Every row gives one point. The ring and each string are closed loops that go straight from each point to the next, and from the last back to the first. Before rounding, they use only three directions, however many columns there are. How many times does the string pass through the ring? Passing back the other way cancels.
In the rows, zero is written as 128.

Ring (9 x 4):
[[211 163 113 114]
 [172 200 105 106]
 [129 204 103 102]
 [ 83 176 107 103]
 [ 71 128 115 109]
 [ 91  92 121 116]
 [142  72 124 122]
 [186  86 124 123]
 [214 124 120 120]]
String (10 x 4):
[[213 170 143 117]
 [227 186 133 115]
 [182 170 143 115]
 [153 148 119 113]
 [173 158  69 108]
 [201 175  81 109]
 [238 189 108 112]
 [231 176 138 117]
 [198 162 156 118]
 [172 150 132 115]]
Times through: 1

Ring (6 x 8):
[[193 124 129 123 130 138 114 130]
 [132 191 159 148 149 127 132 152]
 [ 31 179 145 149 131 110 125 144]
 [  7 107 127 131  95 115 108 126]
 [ 48  61 115 115  80 126  98 114]
 [166  73 108 108 105 137 100 114]]
String (22 x 8):
[[184 191 127 137 164 122 124 140]
 [200 205 122 138 175 119 126 141]
 [195 198 117 136 172 118 123 138]
 [149 168  93 127 155 109 112 124]
 [137 152 107 127 142 116 112 126]
 [188 167 109 127 156 121 116 130]
 [240 163 129 128 157 136 121 137]
 [237 146 132 125 148 140 119 135]
 [222 147  89 116 155 122 108 119]
 [165 139  87 118 143 115 105 117]
 [157 129 106 121 133 123 108 122]
 [191 131  84 114 144 120 104 115]
 [230 118 111 115 137 137 109 123]
 [232 105 159 123 120 158 119 138]
 [186 106 180 131 109 159 123 146]
 [124 122 142 130 116 134 116 134]
 [139 135 118 126 131 124 112 128]
 [175 161  84 121 157 111 109 120]
 [126 132 142 132 122 132 117 136]
 [134 126 183 140 111 149 127 150]
 [189 163 187 145 137 151 135 158]
 [198 186 162 144 156 138 133 152]]
Times through: 0
String (20 x 8):
[[102 158 153 142 129 127 124 144]
 [112 164 194 152 125 142 135 160]
 [140 212 196 161 152 137 144 168]
 [164 237 173 159 174 126 143 164]
 [141 199 115 139 165 110 122 137]
 [118 160 115 132 141 115 115 130]
 [116 143 166 141 121 137 125 146]
 [136 175 206 156 131 148 141 166]
 [143 219 194 162 157 135 145 169]
 [123 207 198 162 147 136 144 168]
 [106 196 210 163 136 141 145 171]
 [ 92 232 166 162 163 115 140 161]
 [ 80 240 118 153 176  94 129 144]
 [ 81 201  99 139 160  95 118 131]
 [ 87 157 135 138 130 119 119 137]
 [ 79 148 195 151 111 141 132 157]
 [ 65 191 199 162 130 132 140 165]
 [ 65 230 157 161 160 109 137 157]
 [ 80 237 121 153 173  96 129 145]
 [ 97 182 108 137 150 105 117 131]]
Times through: 3

Ring (9 x 11):
[[187 125 101 114  71 123 104 154 139 119 143]
 [139 166 146 101  90 100 111 159 147 143 129]
 [101 188 168  99 110  93 121 156 148 156 119]
 [ 76 199 173 104 124  93 132 152 145 161 113]
 [ 72 186 156 118 136 110 143 141 135 153 113]
 [101 146 127 127 137 140 142 129 121 130 121]
 [155  94  93 132 125 171 131 120 109 101 134]
 [198  73  71 132 100 174 117 126 111  90 146]
 [206  92  75 125  76 150 107 142 126 100 148]]
String (24 x 11):
[[238  76  49 131  54 152 100 146 127  90 158]
 [228  68  82 114  80 165  97 136 120  89 151]
 [192 100 102 112  89 147 105 140 126 106 142]
 [149 136 116 117  99 128 119 144 132 125 133]
 [162 124 116 113  99 135 114 142 130 119 135]
 [141 158 113 121  86 109 121 155 142 136 133]
 [175 149 100 118  59 103 108 164 149 131 142]
 [215 114  87 113  51 122  94 160 142 113 151]
 [233  94  74 116  49 135  92 155 136 102 155]
 [228  89  67 123  56 143  98 150 132  98 155]
 [249  49  58 122  72 176  96 133 115  77 157]
 [190  84  96 118 104 165 111 129 116  98 141]
 [156 126 104 123  99 136 121 141 129 119 135]
 [171 113  77 136  88 143 123 140 126 110 142]
 [198  65  59 140 103 183 122 121 106  84 147]
 [204  36  70 131 127 211 120 105  92  71 144]
 [171  84 101 121 123 174 121 121 109  97 136]
 [157 109 102 125 113 154 124 130 119 110 135]
 [170  86 100 123 121 172 121 122 110  98 136]
 [174  82 102 120 122 175 119 121 109  96 136]
 [146 133 108 124 102 133 124 141 129 123 133]
 [168 118  79 135  88 140 124 141 127 113 141]
 [229  56  42 140  77 178 111 129 112  79 156]
 [193 111  65 136  67 136 115 148 132 109 148]]
Times through: 3
String (16 x 11):
[[206  62  87 119 106 181 108 123 109  86 144]
 [241  59  60 124  70 169  98 136 118  82 156]
 [223 112  67 123  39 120  97 162 143 110 155]
 [154 164 106 121  66  96 115 165 150 139 138]
 [146 150 124 113  91 114 116 152 140 133 132]
 [148 142 150  95 105 122 108 147 137 131 128]
 [110 178 184  86 116 100 112 153 145 152 118]
 [ 65 229 182 102 111  67 131 166 158 177 112]
 [ 83 206 147 118 104  84 136 160 151 163 119]
 [118 154 135 116 116 123 128 142 133 136 125]
 [113 159 131 120 115 120 132 143 134 138 124]
 [115 129 134 119 142 151 135 124 117 122 122]
 [128 103 115 127 148 174 138 114 105 107 126]
 [155  79  81 140 136 187 137 111 100  92 135]
 [161 109  79 138 102 152 129 133 120 108 139]
 [162 115  98 125 101 145 122 137 124 113 137]]
Times through: 3
